Each row is a point. The ring and each string are closed loops that go straight from each point to the next, and from the last back to the first. Before rounding, they use only three directions, however many columns there are. Count how often each string passes through the ring. Passing back the other way cancels.

Ring (9 x 4):
[199 -108 -139 143]
[77 55 -87 201]
[7 214 7 210]
[18 291 94 152]
[69 258 109 90]
[178 116 70 7]
[257 -14 11 -18]
[315 -154 -78 12]
[277 -172 -133 85]
String:
[131 -127 -203 76]
[203 -87 -131 273]
[180 54 -18 283]
[129 73 -26 162]
[44 74 -86 118]
[-51 163 -85 192]
[-26 274 25 323]
[100 247 96 331]
[89 88 -40 128]
[7 59 -125 88]
[-12 79 -137 230]
[54 -6 -160 180]
[73 -36 -160 62]
[116 -35 -126 63]
[169 -178 -217 38]
[337 -272 -177 67]
[426 -219 -63 103]
[280 -24 5 118]
[140 -59 -124 -2]
[310 -218 -135 -52]
[434 -268 -89 -28]
[192 -157 -169 -53]
[151 -3 -68 56]
[301 -89 -39 104]
[389 -245 -118 117]
[250 -220 -199 90]
Times through: 2
String, 24 rows:
[13 408 180 331]
[73 233 70 252]
[83 99 -35 131]
[3 65 -122 77]
[-68 105 -145 130]
[-40 179 -65 233]
[2 262 36 309]
[75 251 87 272]
[110 150 32 160]
[22 140 -37 77]
[73 92 -41 62]
[14 139 -36 12]
[51 247 95 -2]
[203 246 207 35]
[233 130 118 73]
[200 77 40 99]
[131 37 -38 -21]
[177 71 34 -60]
[220 161 149 -37]
[246 247 236 89]
[152 153 74 96]
[86 93 -29 57]
[-29 238 16 66]
[-53 339 82 169]
Times through: 4
